Each row of a before or after table is a point. One or more steps were done to the points. Then noise was added and the rows were shuffled. The steps act on how far a point lies along the listed directions, d1 being the first. Write out the steps. A step turns or swaps two directions, mirrors them in a line or flattens them onto one, adds a multiple of one to another, or multiplies one. Angles are multiples of 10 degrees, from the lower direction toward the higher: turns from -170 to 170, lines from 10 to 170 but not 90. Use the fewest steps. Two steps may share a direction if one is a turn and the other turns, adds or multiplies; they go together, in the order done. Otherwise the lowest direction goes first.
(in the rows, 128 means zero)

Directions:
(1): [151  95]
(2): [161 151]
Before:
[[149 150]
 [162 152]
 [138 107]
 [159  76]
 [153 137]
 [162 164]
 [111  75]
 [175 166]
 [150 116]
 [149 109]
 [166 106]
 [165  93]
 [164  67]]
After:
[[124 116]
 [128 125]
 [130 124]
 [119 113]
 [142 159]
 [135 156]
 [109  74]
 [126 111]
 [116  96]
 [138 150]
 [149 172]
 [108  88]
 [153 183]]
Steps: flatten d1 and d2 onto the line at 120 degrees

Directions:
(1): [183 135  92 149 130 122]
(2): [140 178 154 129 162 147]
(3): [154  89 165 127 159 109]
(4): [148 110 146 129 102 184]
(5): [115 108  94 116 173 158]
Before:
[[105 126 182 119 121 101]
 [ 80 142 134 119  75 104]
 [148  96  91 129 125 152]
 [138 139  73 139 100 136]
 [ 62 180 121 128 118 129]
 [161 142 109 112 146 130]
 [107 186 144 109 150 100]
 [127 132  81 133 145  91]
 [153  75 118  92 126 157]
 [139 200  95 146 148 178]]
After:
[[204 171 116 163 159 163]
 [153 182 159 126 122 103]
 [153 131 137 140  82 115]
 [ 86 136 153 114 134 101]
 [142 112 108 133 115 125]
 [140  93 108 126 119 155]
 [125  87 110  87 123 160]
 [ 67 116 146 106 118  84]
 [181 150 116 116 126 136]
 [104 151 167 137 123 117]]
Steps: add 0.7 times d2 to d1; multiply d3 by 0; swap d4 and d5

Directions:
(1): [140  84  78 101 128  94  91 125 116 124  99]
(2): [149 148 164 127 146 107 128 134 158 115  58]
(3): [ 99 133 134 176 121 141  60 148 135 148 118]
(4): [104 120 145 119  93 156 135 146  73  93  94]
Before:
[[149 104 120 160 136 114  71 124 145 131  83]
 [102 107 146 125 120 165 133 134  89 108 135]
 [138  81  68  98 124  93 109 124 118 127  69]
 [115 125 100 138 139 129 126 102 127 148 170]
 [104 151 184 136 134 163 132 137 125 117  92]
 [141 159 173 116 109 152 153 143 114 104  96]
 [ 83 122 107 126  97 182 138 112  92 167 239]
 [122 152 166 147 115 152 171 138 136 108 102]
 [150 153 136 126 157 100 133 116 148 138 122]
 [114 150 164 126 111 148 167 135 104  98  89]]
After (10 x 11):
[[154  79  90 145 134  96  50 122 135 129  71]
 [138  87  75 101 125  99 112 125 119 127  71]
 [122 159 176 149 118 154 175 139 141 107  99]
 [105 109 151 126 122 161 132 135  95 105 123]
 [110 144 177 131 138 151 123 137 126 114  77]
 [ 84 120 105 125  96 181 136 111  92 168 237]
 [143 171 189 121 112 153 161 146 121 104  90]
 [114 122  96 138 136 130 125 103 123 149 176]
 [115 163 182 132 114 150 176 139 111  96  80]
 [146 157 138 130 155 106 139 115 147 138 135]]
Steps: add 1 times d3 to d1; add 0.3 times d4 to d2

Directions:
(1): [151 107 174 124  93  94  94  64 101 152 147 129 133 128 172 138 128 136]
(2): [116 138 105 167  80  87 131 165 120  97 131 148 118 137 155 137 182 167]
(3): [153 128 159 149 140 136 173 141 126 156  52 117 129  92 170 122 144 133]
Before (9 x 18):
[[124 147 111 145 183 151 151 155 143 145  58 125 142 121 135 117 122 115]
 [123 131 122 138 151 153 145 147 132 139  85 117 118 125 129 113 141 130]
 [163 121 155  93 193 185 133 108 136 184  84  80 138 112 123 123  70  86]
 [115 150  79 130 182 151 141 183 150 110 144 140 128 145  43 122 113 111]
 [144 132 147 143 155 160 147 135 128 152  72 118 123  91 145 132 129 120]
 [124 131  93 140 162 140 165 145 147 137 123  97 121 132 106 120  96 110]
 [139 134 142 120 154 168 144 126 140 144 113 103 149 125 122 123 109 112]
 [ 93 136  86 149  25  49  60 143 121  68 244 185 146 198 143 144 171 167]
 [109 140  94 125 150 147 146 145 135 122  91 117 126 105  99 140 131 135]]
After (9 x 18):
[[103 133  99 144 111 107 127 137 121 108 106 131 124 116 134 152 171 164]
 [124 135  90 169 121  98 160 164 130 116 130 117 114 137 134 129 134 138]
 [148  97 181  83  88  95  42  34 113 146 221 145 159 165 150 134  79 107]
 [117 154  82 151 171 173 170 221 155 114  83 110 113 131 104 124 132 123]
 [129 144  88 181 102  81 119 177 118  99 157 165 117 153 115 142 178 161]
 [121 152 115 147 132 149 150 173 146 117 121 116 136 131 122 130 145 130]
 [130 141 123 146 142 145 138 152 131 124  89 124 123 108 141 131 149 133]
 [121 145 100 169 136 111 139 161 131 117  77 142 134 135 168 126 157 151]
 [119 129 115 148 120 122 130 148 124 134 106 128 113 134 145 113 167 144]]
Steps: turn d1 and d2 by -90 degrees; multiply d3 by 0.7
